Each row of a before or after table is a point. One or more steps were done to the points. Then noise was added and the rows were shuffled. The steps act on how far a point lies along the listed directions, d1 being the first. Name the steps. A step turns or swaps two directions, mirrors them in a line or flattens them onto one, adds a multiple of one to another, or multiplies one. Angles are multiples of 10 degrees, from the lower direction toward the higher: turns from -170 to 170, lines from 10 to 170 but not 90. Use the fewest steps. Two steps may share a direction if one is a turn and the other turns, adds or multiplies; they go together, in the order done. Otherwise the lowest direction goes first.

Directions:
(1): [ 16  46 -28]
(2): [-29 -17 -45]
(3): [-46  27  19]
Before (12 x 3):
[[ 34  59 -19]
 [-39  15   6]
 [-12  14  12]
 [ 12  30  -3]
 [ 10  47 -41]
 [-51  18   2]
 [ 11  16 -11]
 [ -7 -36 -45]
 [-32  -7   9]
 [-20  16 -15]
 [ 52  35 -30]
 [-41 -30   4]]
After (12 x 3):
[[-29  28  14]
 [  6 -10  17]
 [ 20  -6  61]
 [ 49  32 -10]
 [ -7  46 -26]
 [-20  29  -7]
 [-31  42  20]
 [ -3  19  26]
 [  7 -41  58]
 [ -6 -19  27]
 [ 33 -40  41]
 [-23   4  10]]
Steps: turn d1 and d2 by -130 degrees

Directions:
(1): [22 25  2 56]
(2): [ 40  36  20 -32]
(3): [-47  39  24   0]
(4): [  5 -29  57   9]
Before (14 x 4):
[[-13  11  15  -4]
 [-10   7  15   0]
 [-19  -5   9  -6]
 [-11  10  16  -2]
 [-52 -31  -6   8]
 [-24 -12   1  17]
 [-17   5  13   3]
 [ 20 -24  -5   6]
 [-12  17   5  -3]
 [-11  10  15  -5]
 [ -3   0   2  -1]
 [ -7   4   0   0]
 [-13   6   2   6]
 [-16   2   0   5]]
After (14 x 4):
[[  1  19   6  -9]
 [ -8  12   6   1]
 [  0  13  16 -11]
 [ -4   6   2  -2]
 [  1 -28  -7  16]
 [-27   5  10  10]
 [ -7  12  17  -4]
 [-60   0  13  -3]
 [  2  12  17  -7]
 [ -1   1   2  -2]
 [-14   2  13 -11]
 [  2  11  15 -10]
 [-12  11   5  -1]
 [  0  10  17  -5]]
Steps: turn d2 and d3 by -40 degrees

Directions:
(1): [-20 -19 -13  57  16  28  36  22]
(2): [-58  19  21 -12 -13  28 -30  29]
(3): [ 33  60  12  33  21   3 -20  17]
(4): [-11  36  -7   7 -28  30  23 -57]
Before (12 x 8):
[[  1   2  -7   8   1   1   4 -14]
 [-16 -23   1   0  10 -15 -17  49]
 [-18 -60   6 -36   9 -30 -20  30]
 [-18 -26  -6  -2  20  -4  -4  31]
 [-34 -40 -21 -43   3  -1 -10   5]
 [  6 -24 -15 -11   3   5  16 -36]
 [  4 -33  17 -25   7 -18 -20  39]
 [ 26  -1   6  30   8  -2  19 -10]
 [-14  -3 -22  29   1  14  27  -9]
 [  5 -23  -2  46  37 -14   3  55]
 [-37 -15 -16  -9 -27  16   4 -21]
 [ 31 -16 -27   9 -12   4  42 -36]]
After (12 x 8):
[[-45  12   0  -6 -33  44   5  -5]
 [ 43 -19  -7  -9  -6 -17  25 -33]
 [ 14 -21 -23   9  16  -8  26 -14]
 [-32 -10  -1 -18  -7  25  -4 -18]
 [ 25 -43 -19 -19  -5 -28  29 -51]
 [-14   4   0   4   1   7  -7   0]
 [ 33 -19 -23  15   6 -24  27 -16]
 [-30 -40 -11 -14  -7  -6 -12  19]
 [ 25   6 -20  60  15   3  44 -22]
 [ -3 -46 -35 -36   7 -13  10 -18]
 [-12  20  16  25  -7  23   7  -8]
 [-34  -6 -11  22   3  16  10  18]]
Steps: turn d2 and d4 by -110 degrees

Directions:
(1): [-16 -12   2  20  -2   5 -49 -59 -52]
(2): [-26 -49 -15 -39  59   7 -18  25 -10]
(3): [ 27  57 -23 -26  30  49   7  -5 -29]
(4): [-20  28 -60  -2 -25 -39 -29  36 -20]
Before (11 x 9):
[[ 12  14  14  17 -27 -13  12 -27   4]
 [  9  10  11  26 -27  -5  13 -11   3]
 [  9  51 -53 -14 -15   3   0  20 -10]
 [-13  -7 -13 -37  51  16   4   8 -14]
 [ -3 -25  36  27 -42 -35  22   2  39]
 [  9  15  26   7 -26   4   9  -4  21]
 [ 10  10  17  22 -36 -16  -5   7  15]
 [ -9 -34 -16 -50  46  18 -19  26 -12]
 [ -7 -25  18  19 -17 -12 -15 -13  -1]
 [  6   2  11  11 -19   2  -9  -6   4]
 [ 10  19  -7  -9  19  42   5  -7  -3]]
After (11 x 9):
[[ 10  11   7   7 -15  13  -7  -7  -3]
 [-18  -5 -33  12 -40 -43  -8  26  19]
 [-31 -46   3 -20  30 -19   1  11   7]
 [-16 -35  16  17  -9  -6   0  -3  25]
 [ 13  25  22   2 -21  12   8  -3  17]
 [ 17  25  10   9 -20  -2  14 -28  -3]
 [ 11  20   0  -4   4  25 -12 -16 -26]
 [ 15  24   7  20 -20   7  14 -12  -3]
 [-18 -56  -6 -40  34   1 -21  29  -1]
 [ 36  59   3 -10   2  39  35  -7  -7]
 [ 23  40   5   9 -19   9  -2   2  -1]]
Steps: multiply d3 by -1

Directions:
(1): [ 36  24 -23  19  33  13  22 -10 -26  16  -4]
(2): [-38 -15 -45  -2  -6   6  15 -36   2  11  -8]
(3): [-21  -3  18 -11  11  60   2   6 -22 -18  -6]
(4): [ 15 -40 -11  -9  21  13  12  11  20   1  47]
(5): [ 25 -31   2  35  -8  20 -32 -22  13  -2 -22]
Before (9 x 11):
[[ -1 -38  16  -1  -7  20 -23   7  15  -7   3]
 [-14   9  -8 -17   0 -13  17  -1   6   5  13]
 [ 25  -5   2  28  -8  -9 -11   0  -2  -1 -21]
 [ 14 -13 -15  15  -8  -3 -13 -22  -5   7 -15]
 [ 17   6  25  18  11  41 -18   2 -14 -10 -19]
 [ 31  -2   5  14   1   4 -11  -9   0  -2  10]
 [ 10  18   3   1  17  18  11  14  -9   1   5]
 [  5 -10  -4  21  -2  16  -6 -12  -4  -1 -15]
 [ 57 -13  17  16  14   4  -8  22   5  -4  18]]
After (9 x 11):
[[  1  -2  -2  13   0  12   1  -3  -7  -2  -9]
 [-25 -34  -6 -11 -13   7  -9  -6  16   1   2]
 [ 17  17  18   2  16  24   2  22  -9  -7   4]
 [  6  10  31   5   8  35 -13  13 -13 -14 -10]
 [ 60   3  33  10  16   4  -8  38  -4  -9  19]
 [ 32  10  16   7   5   4  -9   4  -7  -4  13]
 [ 28   5   8  20   0 -10  -4  12  -8  -4 -11]
 [ 15  -1  -6   5  -3  -5  -5 -10 -11   4  -7]
 [ -5   4 -10  -8  -3  -9  10  -9   7   5   8]]
Steps: turn d1 and d3 by 20 degrees; add -1 times d1 to d2; multiply d4 by 0.7; multiply d5 by 0.4

Directions:
(1): [ 17  -4   1   0  13   6  24   1 -29 -20  60  -7   4  -4]
(2): [-21 -20 -12   3   6  28  -1 -29  -6  32   4 -31  -4 -35]
(3): [  3  -2  20 -33  40 -11 -36  -6  -9  -3  -2   4  32 -17]
Before (11 x 14):
[[ 12  10   1   5  -1  -9   1  13  -8 -18  24  14   1   5]
 [  5  -1  -6  15 -17  11  21   4  -3  -3  24  -3 -14   3]
 [ 10   6  -2   7  -7  -2  20   3  -6  -9  18   0  -3   0]
 [ 15  11  23 -36  33 -23 -35  14 -15 -17  20  17  38  -7]
 [ -6 -12  -8   8 -11  12  16 -16  -4  14   4 -20  -8  -9]
 [ 15   7   3   5  -8  -9  20  25  -6 -21  12  10  -4  29]
 [  1 -19 -13   7   3  16   1 -11 -11  -1  35  -4  -9  -2]
 [-11   5   2  -3 -19  -4  -8   8  12   6 -13   7   2   9]
 [  7   8  16 -22  17 -22 -21  13  -2 -19  10  17  21   2]
 [  4  -7  -4  -1   3   7  12  -1 -11 -10  26  -3   0   6]
 [  3   4   0   7 -16  -1  -5  -2  18  -7 -13   8  -6   4]]
After (11 x 14):
[[ 22  21  -7  19 -33 -11  38  37  -4 -28  42  17 -16  32]
 [ -8  -4  -5   6 -15   6 -14 -13  25  10 -27   0  -6 -11]
 [ -4 -16 -15  13  -6  26  33  -5 -15   9  33 -24 -11  -6]
 [ 11  -6   0  -3  13  10  19  -3 -25 -20  51  -9   5  -2]
 [  5   8  -9  16 -29  -6  25  21   4 -14  20   9 -20  18]
 [  5  -1 -11  13  -6  10  20  -2 -20  -8  46  -7 -10  -9]
 [  4 -11   1  -4  14  17   6 -11 -20   0  45 -16   6 -24]
 [  9  -4  -1   2   7   9  21  -8 -19  -6  38 -13   5 -18]
 [  5  -6  11 -18  20  -6  -9 -11 -11  -2   5  -7  20 -13]
 [ 16 -18   0 -10  24   6  -3  -5 -26 -22  62   5   6   2]
 [-24   3  -2  -4 -23   2 -17   0  19  21 -32   0  -2   1]]
Steps: multiply d1 by 2; turn d2 and d3 by 110 degrees

Directions:
(1): [ -6 -40 -10 -25  11  16  -5  10  14  32  37   8  36  -9  -3  -4  57  16]
(2): [ -1 -11  12  33   3   7  11 -34  10  31  18  32  41  20  37  -7 -42  -4]
(3): [-12 -32  33  29 -19  17  -3  -7 -60   1   0 -17  13  19 -45   5   0  16]
Before (10 x 18):
[[ -5  11  10  21   5 -18  11 -17  -8  -3 -10   1   1  11   5   4 -24 -11]
 [ -3  -5  37  42 -22   7   3 -21 -44  -4 -24 -18   2  13 -15   1 -33  -2]
 [  6   0 -15 -31  12  -3   5  19  35   4  11   6  -6 -26  11   3  25   5]
 [-17  17   7  -9   7 -14   6   8  -8 -24 -28 -24 -37   3 -19   2   2 -10]
 [-10 -28   3  -1  15   5   1  -5  -1  15  22   7  30 -12   0   2  22   8]
 [  0  30   1  12  -2  -9   2  -4   9 -16 -15  -8 -29   4  -6   7 -38 -16]
 [ -7   3  -4  15   8  -5   2 -18  17  15  11  10  11  16  24  -1 -37  -1]
 [  9  25  -7  -8   0  -8   5  12  17 -26 -27  -5 -25 -11  15  -2 -19  -1]
 [-12 -52  19  21  -5  26  -3 -12 -22  23  46   5  60  16  -5  18  16  10]
 [ 12  25  -7   2   1  -3   3   4  -5 -18 -25   3 -38  -1   3  -1 -27  -5]]
After (10 x 18):
[[ 14  53 -19  -4   2 -24  -2  10  23 -49 -21 -11 -40 -11  25  23 -32 -28]
 [ -6   2   6  15  11 -14  13 -21   7  14   5  10  18   8  17   0 -14  -9]
 [ -7 -35  14   8  -4  21   3   1  -9  15  13   6  34   4  -3  -3  11  23]
 [  2 -28   2   6   5  22   4  -8  -4  28  20  23  24   8   6  -6   5  12]
 [  1  20   1  -1   8 -16  -2   6  -5 -30 -21 -11 -25 -21  -6   8  -6  -6]
 [ 11  12  -7  -1  10  -3  10 -19  48  21   0  22  18 -12  55 -11 -12 -16]
 [-22 -27   5 -19  18   5   6  -1  17  25  18   4  20   5   2  -9  34   0]
 [-10   6   5  24   1  -6   0 -16  -7   2  -1  -1  -1  20   4   1 -45   2]
 [ -4 -16  19  -1  -9   7   2  15 -30 -11  -4 -20 -13  -9 -40  11  14  17]
 [-11 -21   5  13   4  16   4 -15  13  30  31  11  31  13   0   2  -9   0]]
Steps: mirror d1 and d2 in the line at 120 degrees; multiply d3 by -1
